Rows are points. Each copy is the shape, with its points in the same order, stretched, turned, moved and blurred by noise. Say if it was mirrored as well.
(in the rows, 128 means zero)

Shape:
[[ 83  97  93]
 [140  88 160]
 [113 115 134]
 [122 169 156]
 [ 91 104  83]
 [162 188 148]
 [ 84 117 141]
 [108 114 116]
 [122 160  71]]
Copy 1 (9 x 3):
[[161 122  97]
 [132  87 159]
 [133 118 132]
 [ 95 154 148]
 [150 123  89]
 [ 53 141 144]
 [149 141 137]
 [136 120 117]
 [ 93 141  75]]
Copy 1 is: mirrored
Copy 2:
[[ 60 119 127]
 [156  99 152]
 [117 115 145]
 [155 181 149]
 [ 65 114 112]
 [186 193 117]
 [105 133 172]
 [101 124 129]
 [100 173  76]]
Copy 2 is: only turned
Copy 3, 9 rows:
[[ 81 113 137]
 [154 119 163]
 [132 127 140]
 [158 178 118]
 [ 89  99 124]
 [188 167  91]
 [116 146 148]
 [124 119 130]
 [117 116  71]]
Copy 3 is: only turned

Shape:
[[ 78 153 148 109]
 [146 150 168 104]
 [181 139 117 200]
 [154 101 130 128]
 [151 137 122 158]
 [ 92 135 111  72]
 [ 89 138 133 114]
 [101 172 130  93]]
Copy 1, 8 rows:
[[ 67 124 116 154]
 [ 93  96 133 105]
 [191 121 160 157]
 [131 147 144 126]
 [150 126 138 150]
 [ 80 154  90 125]
 [ 87 144 123 148]
 [ 86 117  93 143]]
Copy 1 is: mirrored
Copy 2, 8 rows:
[[125 167 151 162]
 [157 163 127  91]
 [122 120  41 106]
 [147 106 122  97]
 [138 129  79 126]
 [181 151 176 168]
 [127 155 146 159]
 [168 181 142 156]]
Copy 2 is: mirrored
Copy 3:
[[101 151 174 152]
 [159 137 164 116]
 [182  87  74 160]
 [136 108 110  97]
 [152 110 104 143]
 [ 79 175 139 109]
 [ 98 142 154 144]
 [118 178 154 143]]
Copy 3 is: only turned
Copy 4, 8 rows:
[[109 172 168 106]
 [145 111 144  77]
 [ 99  47  98 155]
 [157 102 118 140]
 [114  95 118 136]
 [137 189 130 103]
 [116 172 151 122]
 [116 169 145  81]]
Copy 4 is: mirrored

Shape, 11 rows:
[[154 120 195 147 175 112 103 134]
 [130 146  95 151 101 110 129  84]
 [102 149 127 113  93 119 148  65]
 [166 111 169 149 180 133 157 163]
 [113 111 149 132 135 104 115 157]
 [135 162 114 111 100  98  93  88]
 [ 71 149 115 139 129 105  95  67]
 [129 145 126 134 125 159  82 113]
 [136  74 179 105 191 125 127 145]
 [ 86 175 114 100 148 104 128  98]
 [ 83 135 194 113 152 115 153 141]]
Copy 1:
[[160 114 169 176 166  89 115 164]
 [124 153  92 136 145 156 117 110]
 [ 96 166 132 136 132 158 144 100]
 [191 106 155 171 126 115 157 180]
 [120 106 126 148 129  94 130 172]
 [110 155 116 101 144 130  93 107]
 [ 79 156 112 136 177 152 116 136]
 [123 136 136 130 131 153  74 159]
 [152  64 190 162 157 105 154 176]
 [102 172 141 106 157 144 148 151]
 [104 140 174 179 129 106 174 180]]
Copy 1 is: only turned
Copy 2 (11 x 8):
[[133  60 146 125 103  86 113 199]
 [109 149 103 127  95 139 134  92]
 [106 152 152 113 101 150 106  73]
 [147  91 158 126 135  97 166 186]
 [127 128 123 132 142 102  99 172]
 [121 141 100  94  81 143  91 117]
 [ 62 118 107 135 111 158  85 110]
 [149 103 110 140 103 163 100 144]
 [134  62 159 109 170  90 104 181]
 [ 70 139 132  91 123 179 109 131]
 [101 120 193 122 139 121  97 172]]
Copy 2 is: mirrored
Copy 3 (11 x 8):
[[132 106 154 147 201 107  84 147]
 [137 134 125 172  93 109 131  95]
 [ 93 118 140 136  94  99 120  62]
 [148 109 183 114 197 148 132 149]
 [100 112 136 131 144 110 112 167]
 [119 137 102 143  99  73  93  98]
 [ 66 144  84 173 116 107 104  93]
 [131 115  85 139 142 123  80 111]
 [111  89 143 101 222 108 128 148]
 [ 75 168 116 119 121 111 108  88]
 [ 54 122 179 113 160 130 102 122]]
Copy 3 is: only turned
Copy 4 (11 x 8):
[[154 153 201 174 135 145 115 143]
 [114 170 101 164 102  87 115  95]
 [ 80 160 115 156 118  83 154  93]
 [179 157 168 145 121 177 138 147]
 [147 125 153 142 116 111 126 169]
 [111 156 133 142 116  56  96 103]
 [ 71 153 107 197 128  81 105 119]
 [101 143 149 126 100 125  79 119]
 [152 106 182 149 163 165 134 139]
 [ 96 182 126 144 151  81 127 135]
 [102 149 179 150 128 120 182 166]]
Copy 4 is: only turned

Shape (13 x 9):
[[ 81 128 110 168  87 120  93 176  97]
 [113 102 168  81 147 138 141  89  99]
 [142 123  87 122 126 121 129 156 169]
 [144 141 156 156 111 148 117 100 106]
 [157  86  89 103 141 124 144 149 101]
 [128 151 120 176 137 146 110  99 100]
 [ 61  99  99  78 157  77 144 145 132]
 [ 86 132 173 126 120  95  92 120 136]
 [157 124 121 112 110  91 102  91 132]
 [160 150  99 129 176 118 138 164  81]
 [152 135 142  86  88 163  58 106  99]
 [118 104 139 157 155 119  80 116 160]
 [ 91 108  99  99 130 110  83 154 180]]
Copy 1, 13 rows:
[[ 93  64 137 186  65 137 123 164  95]
 [114 111 168  79 161 150 134  89  85]
 [145 112  91 113  99 100 123 162 135]
 [135 138 157 163 132 170 121 120 119]
 [165  92  98 107 101 109 152 123  73]
 [113 131 112 187 143 166 120 123 108]
 [ 74  80 119  73 121  63 142 130  74]
 [ 93 117 184 123 125 122  81 127 111]
 [136 168 132 118  91 119  89 105 100]
 [158 116 101 146 140 129 150 170  57]
 [130 133 136 106  84 223  73 118  90]
 [132  98 123 138 148 115  64 111 131]
 [104  84  98  84  97 106  74 150 124]]
Copy 1 is: only turned
Copy 2, 13 rows:
[[133 112 119 140  71 111 103 211  66]
 [140  63 169  98 138 144 151  92 136]
 [128 150 101 131 115 154 136 164 133]
 [169 105 147 144  68 110 128 100 124]
 [170 114  99 108 143 183 146 148  91]
 [143 116 122 167  88 124 109 111  94]
 [ 98  78 131  97 186 148 150 180  85]
 [128  83 152 119 113  79 112 156 152]
 [148 107  93 118 115  98 151 113 145]
 [191 157 131 129 160 163 103 137  71]
 [149 104  95  75  69  97  83  99 138]
 [136 102 112 173 113 130 102 146 158]
 [ 92 114 101 109 135 124 110 183 146]]
Copy 2 is: only turned

Shape, 17 rows:
[[104 154 152  92  61 128 116  85 108 108 129]
 [137 107 142 119 144 147  98 146 166 152 102]
 [137 107 100 155 180 161 161 103 119 148 114]
 [134 103 142 139 191 115 117 123 105 149 124]
 [128 101 129 111 112 135 155 159 178 136 114]
 [145 121 149 118 140 144 114 128 170 110 122]
 [100 175 160 120  78 143 144 102 107 128 121]
 [101 142 116 154 172 136 144 143 115 127 130]
 [149  84 149 130 117 151 149 157 169 107 119]
 [107 124 115 162 165 100 121 106 112 135 111]
 [112 122 133 142 155 143 142 125 117 104  88]
 [148 136 125 127 173 110 166 110  99 143  91]
 [130 110 119 113 143 126 118 132 160 113 139]
 [141  83 159 127 116 149 147 163 156 133 137]
 [116 156 149  58  59 149 114 124  99 108 125]
 [169 139 147 125 117 147 161 144 148 125 126]
 [140 134 103 167 139 123 126 128  87 135 107]]
Copy 1 (17 x 11):
[[108 115 144 136  96  54 125  85  99  81 104]
 [129 111 179 124 118 152 114 150 112 156 106]
 [145 142 116 121 142 189 145 110 102 135 161]
 [134 148 119 136 136 142 135 176 100 131 156]
 [144 131 184  95  98 145 133 129 145 151  97]
 [160  95 174 105 121 140 125 140  91 125 104]
 [134 154 158 153 115  74 122  68  84  95 121]
 [136 161 139 134 155 150 138 127 132  98 158]
 [159 116 171  98  80 169 132 152 106 127  88]
 [136 129 110 175 139 132 154 144 127 117 160]
 [136 135 143 136 146 151 158 123  99 105 111]
 [147 165 106 120 161 131 144 124 108 149 132]
 [139 105 157  97 122 136 127 149 127 114 125]
 [151 139 179 102  69 154 124 155 110 135 107]
 [ 89 139 155 100 102  60 101  86 105  87  80]
 [179 140 161  95 112 135 111 117  96 132 100]
 [134 150  94 174 128 140 116 123 131 118 138]]
Copy 1 is: only turned
Copy 2:
[[151 145 121  80  80  99 117 143 106 122  83]
 [136 100 109 165 120 112  86 122 154 151 131]
 [118 170 148 171 158 177 114  97 145 134 129]
 [108 151 166 170 167 106 115 112 141 169 141]
 [131  70 111 133  91 152 118 134 149 132 131]
 [143 104 128 153 111 108  92 118 147 104 130]
 [151 161 122 121  94 135 128 169  89 123  87]
 [ 97 159 129 168 145 149 126 144 111 127 149]
 [140  66 123 161 102 139 124 108 138 111 119]
 [102 182 135 161 139 114 145 119 152 161 141]
 [ 96 146 129 183 130 123 125 126 131 123 101]
 [106 161 164 151 170 135 138 147 160 150 104]
 [121 105 124 125 113 114 102 115 148 112 150]
 [145  67 128 154 110 141 118 112 119 133 130]
 [141 106 107  67 101 101  93 160  86 110  72]
 [163  99 134 141 135 147 122 144 130 104 113]
 [127 167 117 152 172 123 155 118 138 146 120]]
Copy 2 is: only turned
Copy 3 (17 x 11):
[[ 80 140 101  70 118 108 154 121  93 168 101]
 [142 104 137 112 110 153 135 145 164 112 131]
 [121 171 138 197  94 134 117 109 170 120 134]
 [ 96 136 175 161 139 135 103 118 181  98  94]
 [152  96 135 122  94 121 146 143 126 114 183]
 [148 106 148 123 106 133 168 128 147 133 122]
 [ 76 161 129  96  96 111 160 154 109 173 121]
 [ 79 146 145 194 120 133 154 156 160 120 141]
 [157  83 160 141  80 136 160 125 110 120 152]
 [ 72 123 133 173 135 116 111 137 169 131 102]
 [ 89 127 131 173  93 114 149 144 150 119 109]
 [108 166 158 176 117  88  99 130 162 115 109]
 [134 101 133 136 132 127 161 122 140 119 136]
 [146  97 171 127  94 154 148 129 113 115 152]
 [ 98 157 101  60 112 119 173 146  75 135 112]
 [155 139 173 143  98 116 156 141 109 140 141]
 [ 93 152 132 193 127 133 113 152 120 134  97]]
Copy 3 is: mirrored
Copy 4:
[[114 150 132 131 153  69 131  25 155  98 154]
 [117 100 173 134 117 149 113 134 144 174  97]
 [159  98 170 174 152 140 169 172  89 137 137]
 [151  81 133 116 161 128 153 158  90 174 123]
 [ 81 116 191 138 106 164 135 138 145 125 123]
 [134 120 184 121 123 140 141 126 163 156 127]
 [106 149 138 175 163  83 122  60 156 121 180]
 [163 118 134 161 164 164 132 156 105 137 166]
 [102 116 226 118 102 153 145 131 134 145 138]
 [155 101 124 133 178 118 116 159 100 123 138]
 [145 117 177 141 191 141 130 129 111 145 145]
 [120 129 145 144 200 111 178 159 106 157 134]
 [144 117 158 112 116 155 146 129 138 122 125]
 [ 95 102 204 125  88 149 142 124 123 154 143]
 [101 175 142 132 146 102 149   7 146 124 138]
 [103 157 194 147 115 127 167 135 151 158 159]
 [146 149 141 149 160 112 126 151  76 140 145]]
Copy 4 is: only turned

Shape, 15 rows:
[[124 152 123  99  44 145 127 169 109 127 144 111]
 [143 152 158 149 135 129 140  99 145 144 124 114]
 [133   8 148 150 148 148 143 124 141 122 127 170]
 [136 118 136 144 134 127  77 124 132 148 134 145]
 [138 152 119 148 150 149 150 112 140 103 128 137]
 [130 110 139 127 145 125 143 118 144  93 135 116]
 [152 122 112 147 130 110 137 113 132 151 126 115]
 [135 128 118 153 136 153 125 129 135 135 147 115]
 [132 154 127 150 153 118 136 109 137 134 172 152]
 [141 151 115  79 153 137 147 150 145 142 157 120]
 [151 124 138 137 141 147 140 117 137 113 119 160]
 [140 146 122 104 146 152 140 103 132 150 164 109]
 [126 149 149 152 152 130 148 132 132 144 120 112]
 [ 87 145 116 125 125 137 121 109 146 141 117 147]
 [141  80 128 140 114 143 116 115   7 143 142 122]]
Copy 1:
[[136 134 103 130  75  96 137 159 118  93  61 120]
 [156 132 133 139 132 188 143 117 149 134 145 126]
 [121  61 141 170 153 128  74 115 144  74 201 228]
 [179 145 125 136 120 118 112 111 143 143 148 164]
 [115 135 122 131 138 169 162 121 115 138 142 158]
 [117 125 117 140 154 136 151 114 145  92 163 146]
 [165 108 126 120 116 137 141  94 115 129 156 130]
 [142 143 142 114 112 141 138 127 117 126 150 149]
 [148 149 152 169 133 142 163 125 137 157 164 141]
 [130 117  90 118 113 113 157 172 137 153 164 125]
 [131 112 111 149 148 158 132 125 125 129 146 183]
 [138 151 100 140  95 149 135 151 120 137 180 117]
 [132 124 157 122 144 165 134 129 139 146 134 119]
 [112 141 108 143  91 130 124 106 151 161 128 162]
 [144 160 135 181 124 107  44 111  50  80 127 115]]
Copy 1 is: mirrored
Copy 2:
[[158 118 153  96  91 127 162 124 152 167 174 106]
 [131 122 112 140 152 117 126 131 128 140  85  97]
 [125  84 121 183 111 137  83  67 119  65 152 167]
 [ 88 126 110 129 120 126  97 110 137 148 134 134]
 [141 148 107 143 129 101 136 149 115 113  99 132]
 [140 132 131 135 153 100 128 118 128  92 123 130]
 [141 108 137 138 142  96 105 119 118 154 103 136]
 [124 139 138 163 129 113 120 134 135 138 126 129]
 [115 116  96 141 128  77 123 159 146 130 109 126]
 [172 134 118 125 165 112 134 152 174 139 139 160]
 [142 128  92 137 113 124 113 125 123 107 116 134]
 [152 136 108 155 173 103 139 143 145 148 133 128]
 [130 117 145 141 148 128 121 156 132 132  97 119]
 [101 117 109 125 127 125 163 128 126 142 108 156]
 [123  93 144 138 138 110  78 125  67 145 227 112]]
Copy 2 is: mirrored
Copy 3 (15 x 12):
[[106 174 127 132 103  91 127 158 119 185 180 151]
 [128 153 158 126 135 156 110  95 138 145  99 104]
 [169  53 174 111 128 177 119 163 159  49 153 129]
 [118 122 126 123 125 139  92 127 131 102 104 157]
 [133 135 111 139 126 173 148  98 148 132 127 115]
 [150 135 133 138 131 150 137 116 132 104 148  92]
 [155 115 129 140 136 143  87 119 132 148 111 120]
 [119 133 121 152 131 156 101 134 153 132 124 124]
 [116 129 127 163 161 149 127  88 142 125 116 149]
 [130 154 100 129 179 159 111 111 123 148 184 125]
 [152 123 132 112 126 174 141 108 146 113 133 136]
 [122 151 132 154 151 175  89  99 124 150 156 126]
 [120 141 143 125 157 156 127 125 133 149 103  97]
 [ 78 102 123 113 115 139 122  97 116 139 134 123]
 [166 113 183 189 107 177 105 205  70 149 114 178]]
Copy 3 is: only turned

Shape:
[[ 88 163 130 147 133 118 171 101 160 129 110 152]
 [115 125 107 158 113 132 103 111 109 126 183 165]
 [ 99 168 134 184 142 114 170 131 145 137 151 124]
 [137 115 148 124 160 113 115 100 113  89 119 126]
 [161 158 136 126 142 164 120  96 154 135 147 134]
 [106 132 148 110 127 136 103 112 117  88 125 117]
 [131 137 145 112 115 132 131 113 157 114 219 121]
 [ 94 141  95 119 128  95 121 149 156 141 117 133]
 [159 143  86 117 167 108 108 126 146 184 115 195]
 [ 99  91  99 110 139 111 189 162 153 130 111 174]
 [125 153 122 125 125 114 156  90 161 110 123 113]
 [ 87 112 152 109 144  92 101  89 150  84 115 158]
 [ 95 135  55 115 123 129 208 147 124 166 130 163]
 [126  84 124 201 149 120 108 100 142  92 109 145]
 [134 160 148 159  85 157 164 151 138 246 120 184]
 [106 118 134 137 121  93 100  86 133 172 122 128]
 [170 150 148 155 138 101 210 132 125  91 153 125]
 [220 162 113 159 120 129 108  99 134  91 113 161]]
Copy 1 (18 x 12):
[[101 129 168 141 108 139 135 108  52  99 114 150]
 [140 146 159 107 105 160  92 129 117 143 164 175]
 [109 161 154 173 137 136 107 124  64 119 129 163]
 [161  87 147 121 158 140 107 108 133 114 120 134]
 [118 140 165 138 141 160 103 119 140 101 151  94]
 [144 116 168  91 156 138 113 110 133 135 106 134]
 [121 166 175 127 162 159 133 141 135 138 188 154]
 [103 146 139 112 103 101 146 115 121 132  95 159]
 [103 119 107 116  76 111 120 119 137  73 151 126]
 [125 132 129 115  94 123 194 163  70 111 118 137]
 [125 133 170 150 133 141 142  93 105 117 119 128]
 [122  76 174  98 129 141 141 118 112 106 104 187]
 [122 175 114 106  76 124 168 115  56 127 141 114]
 [158  86 164 170 103 176  93 145 116 134 100 154]
 [ 55 156 174 129  66  89  91 165  44  95 173  99]
 [ 86  92 158 129 107 112 103 102 117 144 130 161]
 [176 149 161 190 161 129 134 123  83  97 165 126]
 [188 126 182 162 104 139  83 104 164  72 145  96]]
Copy 1 is: mirrored
Copy 2, 18 rows:
[[120 114 102 135 156 169 131 111 193 187 118 132]
 [ 95  90 103 121  92 148 159 137 131 109 182 132]
 [116 122  89 184 151 157 142 114 162 169 148 127]
 [119 109 152 131 141 122  93  95 153  92 141 155]
 [169 111 122 106 145 178 114 118 146 117 165 120]
 [128 109 174 130 109 139 109 115 147 106 132 149]
 [154  97 163 120 114 146 157  96 137 145 213 108]
 [122 129 112 140 115 106 102 150 192 143 123 111]
 [127 131  60  78 152 122  89 170 184 115 169 132]
 [101 128 107 120 165  96 179 144 219 130 100 124]
 [141  97 132 127 140 151 108  91 178 165 126 108]
 [109 110 162 106 111 129  88  88 209 115 140 170]
 [ 84 124  76 109 177 131 191 175 176 164 102  69]
 [128  96  92 152 115 121 115  81 177  71 121 171]
 [150 161  43 100 141 147 187 179 127 204 136 146]
 [116 137 104  98  90 117  94  94 148 159 149 147]
 [140  75 122 164 200 131 149  98 140 144 148 132]
 [180  40  94 134 157 144  83 134 144  83 149 147]]
Copy 2 is: mirrored
Copy 3:
[[118 126  89 128 109 132 158 124 138 107  93 166]
 [123 181 152 131  87 129  75 105 135 123 114 119]
 [117 158 100 156 110 153 145 146 114 124  71 132]
 [124 121 136 106 152  74 101 129 117 149 109 129]
 [162 125 138 130 150 140  96 111 177 127  85 152]
 [121 152 119  93 163 120 102 131 118 127 139 131]
 [139 184 148  92 120 147 116 142 176  95  89  79]
 [136 149  70 151  97 131 120 168 147 124 132 136]
 [161 114 123 166  63 127  78 152 188 177 104 180]
 [110  77 102 125  35 131 144 172 138 110 134 124]
 [150 126  96 110 145 114 148 130 146  96  90 133]
 [ 86 155 123  95 132  70 129 145 158 120 144 153]
 [140  96  67 122  25 183 121 146 115 111  94 136]
 [ 87 116 159 184 125  52 101 103 112 120 114 130]
 [160 120 108 171  58 236 150  68 177 191 123 155]
 [122 161  83 141 122 101 116  91 164 172 112 119]
 [179 106 154 112 118 128 170 145  98 118  61 107]
 [225 106 186 165 148  95 100 104 135 121 102 173]]
Copy 3 is: mirrored
